Every row gives one point. The points of each table are mixes of a few directions, plus a little noise. Count the directions of each table, and those that both share. Where both have some left over, give the other angles between the two spaces (their principal angles), to ten degrees, smallest first.

First (5 x 2):
+0.24 -0.28
+0.17 -0.20
+0.24 -0.28
-0.46 +0.53
-0.20 +0.23
Second (6 x 2):
-0.25 +0.29
+0.25 -0.30
-0.10 +0.12
-0.43 +0.50
+0.21 -0.24
+0.33 -0.37
Directions: first 1, second 1, shared 1

First (5 x 3):
-0.24 -0.46 -0.35
+0.24 -0.11 -0.11
+0.26 -0.22 -0.20
-0.25 +0.63 +0.53
-0.03 +0.15 +0.12
Second (7 x 3):
-0.26 -0.05 +0.03
-0.09 -0.12 -0.51
-0.36 +0.11 +0.96
+0.18 +0.08 +0.24
+0.22 -0.03 -0.37
-0.02 -0.01 -0.04
+0.36 +0.02 -0.30
Directions: first 2, second 2, shared 1; angles 40

First (5 x 4):
-0.19 -0.10 -0.18 -0.33
+0.12 -0.25 -0.19 +0.21
+0.51 -0.41 +0.51 +0.54
-0.16 +0.47 -0.05 -0.06
-0.28 +0.28 -0.09 -0.36
Second (7 x 4):
-0.57 +0.25 -0.03 +0.00
+0.26 +0.73 -0.15 +0.07
+0.20 +0.55 -0.11 +0.05
+0.43 -0.30 +0.04 -0.01
-0.16 -0.64 +0.14 -0.06
-0.43 -0.37 +0.09 -0.05
+0.27 -0.23 +0.03 -0.01
Directions: first 3, second 2, shared 1; angles 60

First (8 x 6):
+0.20 -0.17 -0.19 -0.22 +0.32 -0.25
+0.02 +0.00 -0.29 -0.09 +0.52 -0.16
-0.25 -0.52 -0.17 -0.09 -0.27 -0.26
-0.07 -0.14 +0.10 +0.05 -0.54 +0.23
+0.41 +0.58 +0.36 +0.04 +0.20 +0.21
-0.30 -0.50 +0.04 -0.05 -0.34 -0.46
+0.51 +0.34 -0.06 -0.08 +0.15 +0.55
-0.52 +0.43 +0.20 +0.44 -0.06 +0.15
Second (9 x 6):
-0.27 -0.33 +0.14 +0.20 +0.05 +0.13
-0.16 -0.19 +0.08 +0.12 +0.03 +0.08
-0.08 -0.09 +0.04 +0.06 +0.01 +0.04
-0.21 -0.25 +0.11 +0.15 +0.04 +0.10
-0.14 -0.17 +0.07 +0.11 +0.03 +0.07
+0.63 +0.76 -0.33 -0.47 -0.11 -0.30
-0.10 -0.12 +0.05 +0.07 +0.02 +0.05
-0.46 -0.56 +0.25 +0.34 +0.08 +0.22
+0.79 +0.95 -0.42 -0.58 -0.14 -0.37
Directions: first 4, second 1, shared 0; angles 50

First (7 x 9):
+0.39 -0.31 -0.10 -0.12 +0.13 +0.09 +0.51 +0.84 +0.05
+0.31 -0.33 -0.32 +0.12 +0.22 +0.29 -0.18 +0.06 -0.58
-0.61 -0.02 +0.15 +0.15 -0.16 +0.02 -0.12 -0.56 -0.13
+0.93 -0.41 +0.06 -0.04 +0.10 -0.13 -0.46 +0.02 +0.20
+0.07 +0.48 +0.07 -0.14 -0.05 -0.23 -0.06 -0.02 +0.42
-0.70 +0.09 +0.07 +0.09 -0.12 +0.08 +0.18 -0.24 -0.16
-0.41 +0.50 +0.05 -0.06 -0.10 -0.11 +0.12 -0.11 +0.20
Second (8 x 9):
+0.03 +0.14 -0.13 -0.11 +0.21 -0.13 +0.02 -0.19 +0.13
-0.05 -0.13 -0.20 +0.10 +0.31 +0.73 -0.52 -0.22 -0.23
-0.06 -0.29 +0.44 +0.23 -0.74 -0.11 +0.30 +0.64 -0.20
+0.08 +0.22 -0.06 -0.17 +0.10 -0.49 +0.25 -0.11 +0.27
+0.06 +0.23 -0.19 -0.17 +0.32 -0.21 +0.04 -0.29 +0.21
-0.06 -0.18 -0.17 +0.12 +0.27 +0.77 -0.54 -0.20 -0.27
+0.09 +0.29 -0.14 -0.21 +0.24 -0.48 +0.21 -0.23 +0.33
-0.06 -0.28 +0.42 +0.24 -0.67 -0.08 +0.27 +0.59 -0.21
Directions: first 4, second 2, shared 0; angles 40, 50

First (11 x 11):
-0.24 +0.07 +0.05 +0.45 -0.45 -0.25 -0.02 +0.23 -0.01 +0.23 +0.07
+0.48 -0.04 -0.59 -0.15 -0.17 +0.37 -0.23 -0.08 -0.01 -0.69 -0.08
-0.08 +0.06 +0.11 +0.27 -0.30 -0.17 +0.06 +0.08 +0.08 -0.03 +0.08
-0.41 +0.07 +0.09 -0.11 +0.89 -0.21 -0.08 -0.10 -0.17 +0.44 -0.02
+0.12 +0.04 +0.16 +0.10 -0.79 -0.15 +0.14 +0.23 +0.13 -0.20 +0.06
-0.24 +0.15 -0.03 +0.19 -0.12 -0.29 -0.10 +0.22 -0.08 +0.11 +0.03
+0.10 -0.08 +0.34 +0.00 -0.77 -0.01 +0.27 +0.22 +0.12 +0.11 +0.02
-0.15 -0.04 +0.34 -0.39 -0.28 -0.16 +0.19 +0.34 -0.14 +0.52 -0.13
+0.19 -0.32 +0.02 +0.52 +0.31 +0.60 +0.13 -0.59 +0.23 +0.14 +0.12
+0.26 -0.03 -0.69 -0.74 +1.10 +0.39 -0.39 -0.27 -0.27 -0.43 -0.22
-0.04 +0.07 +0.20 -0.12 +0.60 -0.08 +0.05 -0.29 +0.11 -0.20 +0.08
Second (8 x 11):
-0.06 -0.09 -0.70 +0.27 -0.25 +0.23 -0.36 +0.27 -0.32 +0.35 -0.17
+0.19 -0.02 -0.31 -0.50 -0.29 +0.08 -0.14 +0.30 -0.19 -0.11 -0.20
-0.70 +0.49 +0.15 +1.11 +0.40 -0.86 -0.20 -0.10 +0.14 -0.15 +0.39
+0.23 -0.25 -0.12 -0.05 -0.18 +0.46 +0.07 -0.07 -0.01 +0.18 -0.08
+0.20 -0.21 +0.27 -0.45 -0.63 +0.19 +0.30 +0.26 -0.03 +0.33 -0.15
-0.07 -0.03 +0.41 -0.23 +0.76 -0.01 +0.18 -0.37 +0.11 +0.06 +0.07
+0.20 +0.03 +0.08 -0.06 +0.28 +0.08 +0.06 -0.31 +0.20 -0.52 +0.11
+0.01 +0.07 +0.19 -0.09 -0.09 -0.17 +0.08 +0.04 +0.08 -0.17 +0.05
Directions: first 5, second 5, shared 5
